Rows are points. Before rounding, the points of a table are all equally far from one centre. They may lie mostly on one side of it. Where is the centre, to within rounding?
In the rows, zero is written as 128.

Points (6 x 2):
[[106  89]
 [108  85]
 [203  86]
 [104  94]
 [176  60]
 [117 145]]
Centre: [155 108]

Points (14 x 11):
[[139 190 113 142  90 153 148 105  82 150 194]
 [ 78 155 106 119  95 128  92  71 128 143 181]
 [163 151 111 100  94  58 142 126  84 144 117]
 [116 205  97 113 109  71  73 114  99 124 147]
 [153 177   7 114  94 152  91 117 113 141 156]
 [122 188  82 154 101  63  98  85 114 111 110]
 [172 118 108 147  97 123 151 119 148 166 179]
 [100 138  61 168 101 166 100 118 134 171 147]
 [120 190 105 146  60 123 152 113 100 158 183]
 [115 180  99 141 155  71  96 128  97 118 153]
 [136 231 103 100 106 132 148  86 121 138 202]
 [192 162  89 162 122 130 151 138 119 182 152]
 [ 76 151  90 127  88 126 101  94  96 137 183]
 [ 99 185  90 160  60 122 164 102 115 149 170]]
Centre: [134 169  91 107 113 137 133 117 136 124 125]

Points:
[[124 107 111 199 175 136 180  91 105 167  94 142 176 131  90  91 126 148
   68 136 155  81 180  40]
 [150  79 146 202 137 120 123  81  88 131 148  66 209 126  90 134  94 161
   93  66 127  98 204 116]
 [114 133 164 172 143 128 135 111  75 224  82  45 163 141  94 138 101 153
   80 133 108 131 214  45]
 [107 140 116 201 163 117 176 119 129 183  50 105  88 200 118  92 107 184
   79  95 171 175 167 100]
 [ 90 121 110 221 116  98 144  70  30 167 116  81 143 145 127 179 104 120
  128 152 145 144 174  56]
 [149 131 163 232 155 117 133 137  70  85  99 135 152 130 125 116 121 136
   66 125 138  88 158  77]
 [145 117 124 200 153 119 130 123 103 130  70 115  64 100 110 118 103  81
   34 112 205 125 155  87]
 [157 102  52 221 181 129 146 132  82 152  84 102 199 113  80 112 168 146
  104 116 148 109 191  91]
 [ 89 144 130 222 181  90 152 111  98 182 130  62 140 140 119 145 134 173
   53 138 106 135 185  83]
 [128 121 141 223 224  76 118 112 126 155 141 116 190 155  93 133 111 136
   93 138 132  98 170 100]
 [ 62  95 131 194 172 113 144 139 149 126  96  61 179 168  83 122 155  92
   87  98 136  83 150  85]
 [126 144 150 224 172 120 151 128 139 124  99  57 144 135 118  87 132  78
   57  95 145 100 128  41]
 [116 146  78 223 182 129 113 106 115 184 112  82 169 151  62 129  99 143
   72 145  82 121 185  91]
 [128 143 130 206 107 130 116 129  77 130 141 122 190  85  98 154 107 178
   67  98 133 120 158  73]
 [125 148 101 198 165 123 184 123  77 158  80  94 117 164 105 124 127 142
   53 163 132 112 220  50]
 [119 107 128 191 184 183 176 139  72 154 119 112 136 132  77 156 127 136
   54 151 101 153 192  78]
 [ 90 160 108 238 171 120  91 160 100 177  88  84 172 185  76 103 110 160
   98  96 170 121 182 113]
 [119 117 142 167 137  97 160 128  17 159 115  96 146 166  78 125 116 169
   69 100 120 102 169  45]
 [ 83  81 115 208 177 104 131  76 118 184 120 107 133 153  27 105  94 123
   77  66 117 127 122 108]
 [105 153  70 212 150  76 148  89  53 169 122 118 190 132  39 138 147 167
   78 104 163 135 155  63]
 [137 169 140 211  82 113 159  88  80 141 109 105 165 148  70 114 116 170
   23 175 142 152 183  72]
 [111 115 102 175 198 170 126 132  97 162 142  74 141 103  54  80 158 163
   99  82 130 106 127  99]
 [168 128  91 221 130  81 156  71 119 123 108  80 166 156 157  47 158 158
   95  98 130 145 218  90]
 [ 82 137 160 196 141  96 138 149 138 132  94  68 140 125 109 117 107 152
   37 117 103 130 165  49]
 [ 90 153 110 213 192  83 181  82  85 166 121 142 185 160 100 134  87 127
   58 168 172 116 155  98]
 [127  89 131 178 143 129 145 109 121 192  96 104  90 118  89 147 126 122
   39 162  93 116 193 112]
 [ 96 148  90 219 117 137 148 112  85 138  81  81 139 182  88  80 106 141
   68 163 105  92 198  92]
 [124 121 118 206 174 128 144 104 115 149 133  81 181 132  97 112 163 167
  103 155 113  98 178  34]
 [134  60 152 191 194 143 146  51  72 171  82  84 174 143  97 119 129 135
   30 122 150 155 173  49]]
Centre: [128 143 134 155 144 115 142  90  97 143  95  93 153 135  91 107 127 108
 109 110 154 165 168 119]

Points, 29 rows:
[[112 171 135 134  58  91 127 156  47 110 156 174 118 109 137 142  83 131
  127 131 191  69 159 145]
 [116 192  99 123  68  55 178 122  45 142 150 164 178 129 102 118  94 128
  137 116 209  50 167 158]
 [102 180  76 158 102 149 173 137  66 115 139 154 113 160  91 116 140  83
  112  98 227  88 174 157]
 [129 170 107 125  67 121 163 112  94 122 162 173 118 138 124  85  82 101
  159  84 192 151 166 170]
 [123 216 117 184 121 114 185 111  91 180 143 135 155 160  28 107  84 160
  140 130 195  98 139 175]
 [115 185 114 158  63 135 156 134  58 203 167 166 181 145  34 117 108 126
  157  73 175  99 159 183]
 [ 93 219 109 153 115 138 171 155  55 160 144 147 122 148 120  96 102 106
  138 131 219  69 160 122]
 [189 195  92 106  69 124 159 150  80 196 149 146 126 134  31  94 117 117
  135 103 154  57 168 136]
 [139 224 170  98  50 155 162 126  63 125 169 164 136 132  74 107 112 115
  119  99 210  94 128 131]
 [117 196 120 147  87 122 149 139  73 115 158 139 139  98 109  82 118 125
  190 131 171 113 136 185]
 [144 183 136 140  85 130 180 109  54 109 142 134 157  95  47 112  73 115
  143  71 173  41 146 163]
 [166 160 149 137  96  79 179  98  37 130 165 122 123 146  76 129  75 152
  146 128 180 104 160 213]
 [172 211 102  76  84 110 171 120  38 171 113 122 140 122 122 112 154 114
  151 103 196  61 132 150]
 [144 199 131 113  63 114 191 142  54 153 159 183 136 121  77  83 109  89
  152  92 192  76 172 128]
 [142 206  85 142  94 113 141 141  45 112 181 162 154 128  93 121  96 104
  154 127 157  77 153 184]
 [178 165 146 134  80 134 136 128  44 166 187 162 157 134  91  76 138 133
  158  88 187 108 189 204]
 [135 231 131 127  77  84 188 119  49 172 139 138 134 129  71 109  83  98
  156  98 188  92 141 166]
 [166 168 107 125  84 103 215 153  66 142 205 183 113 124  79 122 119 167
  143 105 164 128 143 189]
 [140 171 114  96  97 156 176 115  39 135 169 149 114 100  86 100  93 100
  167 111 213  73 186 144]
 [178 189 121 143  80  68 160 132  75 171 186  96 169 143  83 121 101 179
  142  80 224 105 166 147]
 [166 200  90  94  75 136 104 146  83 139 178 180 142 114  44 116 101 127
  136  95 191 104 133 193]
 [162 219 120 118 112 129 144 132  98 221 132 121 109 127 135 118 137 118
  151  99 217  64 149 142]
 [115 219 125 101 115 104 168 126  83 160 131 130 142 144  65  97  92 136
  147  95 231  32 161 116]
 [113 152 142 120  84  92 167 150  62 131 150 184 107 125  69 137 104  95
  122 159 194 108 174 199]
 [130 175 147 159  97  89 157 102  76 141 182 167 142 159  76  91  76 170
  194 119 175 107 156 153]
 [147 149 116 116  55  91 170 125  77 157 143 152 133 148  88  86 120  99
  148  85 188 128 228 150]
 [127 216 138 115  83 136 153 156  74 128 151 130 141 153  60 100 115 131
  138  96 189  71 207 197]
 [112 191 138 167  81  85 185  92  92 144 163 190 156 159 112  93 122 116
  125 118 229  92 164 181]
 [144 179 106 115  80 117 197 146  58 178 132 152 197 124  87 136  91 135
  126  46 209  70 154 208]]
Centre: [131 150 120 122 110 124 151 116  81 163 142 144 143 128  92 118 119 151
 100 103 174  99 142 146]

Points, 31 rows:
[[ 57 157 102 120  95 152 118  92  92 148  96 134 107 114 159  65  75 142
  173 131 165 144  88 110]
 [ 75  63 127  72 149 186 119  82 131 144 134 181 124 106 176  84  87 162
  136 121 123  80  66 122]
 [ 96  78 121  60 133 161 109  90  82 136  97 155 103 138 160  65 112 141
  171 125  98 168  95 149]
 [ 52  92  96  97 119 128 123 100 143 128 101 194 122 155 177  78 140 127
  148 109  80 191  78 119]
 [ 93 132 104 132 137 201 110  70 141 141 133 158 143 141 149  69  92 120
  153 153 142 164  63 120]
 [ 54  92 140 118 120 172 120  49 150 147  73 158 156 107 137  96 140 115
  133 150 150 191  87 154]
 [ 73  87  75 107 122 205 136  72 140 154  67 147 134 113 136  99 117  98
  173 122 118 125  57 113]
 [ 23  74 100  91 134 178  83 109 123 178  99 162 131 124 144  66  80 173
  140 147 101 155  97 114]
 [ 63  94 123  94 131 192 118  85 119 157  75 179 129 119 127  93 153 123
  131 189 137 143  67 133]
 [ 81 100 124  96 124 172 113  88 163 156  97 196 148 143 135  88  75 136
  113 158  80 118  77 113]
 [ 49 112 108  73 129 181  99 123 136 137  86 180 103 124 124  56  96 104
  141 122 135 149  30 128]
 [125 109 127 152 152 153 126 141 110 185  53 182 139 124 125  48  74 120
  125 116 122 139  59 146]
 [ 72  92  97  94 150 147 128  98 137 114  77 146 159 108 160  85  71 149
  139  96 102 125  54  80]
 [ 35  92  77 110 135 142 101  98 113 126  85 197 160 103 156  96 116  85
  124  93 125 159  56 107]
 [ 77  82 134  48 143 198 111  91 144 123  89 153 104 152 143  45 113 149
  156 134 135  82  75 108]
 [ 12  85  89  67 123 151 118  97 136 131 137 114 117 131 177  66 134 102
  157 118 140 179  92 104]
 [ 72  78 126 138 135 157 163  90 142 202  64 179 138 132 152 112 117  81
  151 120  97 156  95  75]
 [  7  77  92 128 123 149  91  78 130 125 101 159 132 116 152  64 109 141
  128 129 150 191  90  93]
 [ 81  76 104  87 140 169 124  57 140 136 134 146 109 171 140  82 114 150
  151  99 106 152  65 103]
 [ 78 102  95  84 184 171 145  89 121 148  86 148 126 157 132  80 119 150
  161 138 116 173  80  83]
 [ 81 109  96 114 137 210 139  78 126 177  97 189 137 131 137  87 122 134
  123 147 139 126  66  68]
 [ 80  89 127  95 136 151 120  75 167 129 113 114 134 126 170  96 126 138
  123 191 114 157  73 142]
 [ 69 108 138  69 128 189 150 100 136 157  82 162 150 144 126 112  83 106
  185 123 134 156  60 128]
 [ 70 119 102  91 160 195 118  74 122 176  85 202 120 179 126  83 121  92
  169 112 115 166 113 103]
 [ 40  57  83  70 108 152 133 100 178 151 102 166 100 135 144 102 104 108
  115 103  90 138  62 104]
 [ 72  96 120 123 146 216  97  98 141 160 164 179 163 100 147  68 133 148
  146 164 119 137 102 133]
 [ 69  78  71  82 155 194 137  90 142 159  50 132 137 118  89  89 107 140
  145 163 136 146 145 119]
 [ 94  92  74 124 142 190 116  77 138 180 111 202 141 155 195  75 133 121
  134 156 101 151 128  82]
 [ 76 124 103 124 119 133 124 102 127 151  84 143 172 135 124  81 103 164
  123 166 143 175  86  75]
 [ 75  85 110 105 140 139  77  99 149 150 114 117 126 143 161  79 100 160
  177 139  87 165  74  94]
 [ 54  92  90  71 105 205 145 148 178 152  87 172 120 175 133  97 116 122
  151 116 112 120  47 125]]
Centre: [ 84  93 119 119 137 157 109 139 150 150  95 150 123 134 160  96 123 120
 126 100 158 125 134 129]

Points:
[[127 145 165 144  93 139 203 150 168  91 174  66 167 105  48 155 133 137
   90 138 101 134 168 106]
 [122 169 134 167 118 117 161 161 187  96 195  24 154 103 101 117 161 146
   71 164 101 157 138 138]
 [131 151 153  60 149  85 185 122 158  80 165  45 181 109  49  96 154 140
   90 106 103 142 132 106]
 [120 205 153 154 151 115 153 112 202 153 150  92 186 135  70 111 153 104
   52 118  89 184 163 106]
 [134 143  86 117 172 127 180 128 189 109 186  52 126 111  92 185 104 165
   87 139 143 158 181 104]
 [122 144 124  81 179 111 204 171 194  84 109 109 142 100 112 162 184  95
   88 144  94 175 184 129]
 [145 150 129  90  91  73 154 100 188 129 141  10 132 151  76 148 155 128
  120 125  94 136 191 112]
 [155 146 143  87 140 118 207 134 210 119 162  77 147 110  91 192 186 129
   79 151  95 176 193 148]
 [141 183 164 139 113 102 223 185 170 126 138  62 110 126 111 138 226 130
   85 128 108 144 209 122]
 [103 135 148 131 126  89 174 149 178 154 171  53 198  93 102 104 152 162
   55 180 119 134 194 100]
 [160 124 151 120 120 109 168 114 162  95 132  38 197  87  49 121 182 118
   67 129  73 120 175 133]
 [ 74 129 151 117 131  76 207 160 178 106 100  58 155 108  69 121 129 133
   63 108  89 141 174 138]
 [132 112 138 167 161  83 150 130 173  89 161  33 153  94  67 140 173 157
  101 137  76 173 175 115]
 [110 163 142  92 125  74 174 138 176 102 159  35 155 112  60  89 116 144
   62 161 124 130 189 137]
 [102 124 161 129 126 106 210 165 201 113 157  31 177 127  76 153 152 117
   61 111 112 156 166 103]
 [131 128 119  69  97 121 147 147 184 126 172  31 188 154 101 114 188 134
   56 171  58 118 167 120]
 [118 140 127 119 155  96 186 153 205  91 183  54 124 112  98 134 171 125
   84 157  39 161 217 127]
 [100 152 184 115 129 117 165 151 100 106 171  75 198  77  94  94 126 142
  106 128  76 148 178 154]
 [184 208 158 116 153 127 184 128 189 125 156  13 166 119 105 130 155 136
   91 166  91 134 122  90]
 [161 128 134 115 121  73 156 136 131 109 192  54 156  57  70 148 147 129
  108  95 120 162 155 139]
 [ 70 131 143 128 129 101 121 116 193 102 146  96 179 159  86 139 162 152
   46 150  77 154 174 101]
 [118 171 186 129 152 122 158 152 238 128 160  51 179 132  93  97 111 148
   36 143 111 123 171  86]
 [128 120 143 115 162 165 213 121 150 116 186  41 151 156  81  83 167 157
   62  64  55 197 159  85]
 [118 142 192 135 132  91 174 127 168 100 169  79 155 142  98  94 162 151
   84 213  59 168 177 124]
 [109 149 155 151 130 142 143 183 154 107 133  61 168  49  81  88 121 166
  104 160  92 145 172 113]
 [142 137 158 118 131 114 140 153 188 100 209  33 195 104  96  80 177 102
   99  98  71 176 167 116]
 [127 159 172  95 103 128 202 195 223  97 131  86 127 119 102 112 177 108
   72 152  66 126 212 110]
 [150 128 141 121 148 127 187 166 191  89 190  29 134 111  52 125 169  97
   59 117 124 177 178  83]
 [158 132 163  51 144  85 213 167 166 117 164  40 152  96 139 130 105 158
   60 125  76 184 175 103]
 [146 149 152  90 116 129 186 117 191  89  95  38 138  91  60 116 159 127
   80 142  49 143 132 136]]
Centre: [155 126 144 114 151 135 155 139 154 137 143  92 123 139 127 102 148 136
  87 114 104 131 163 120]
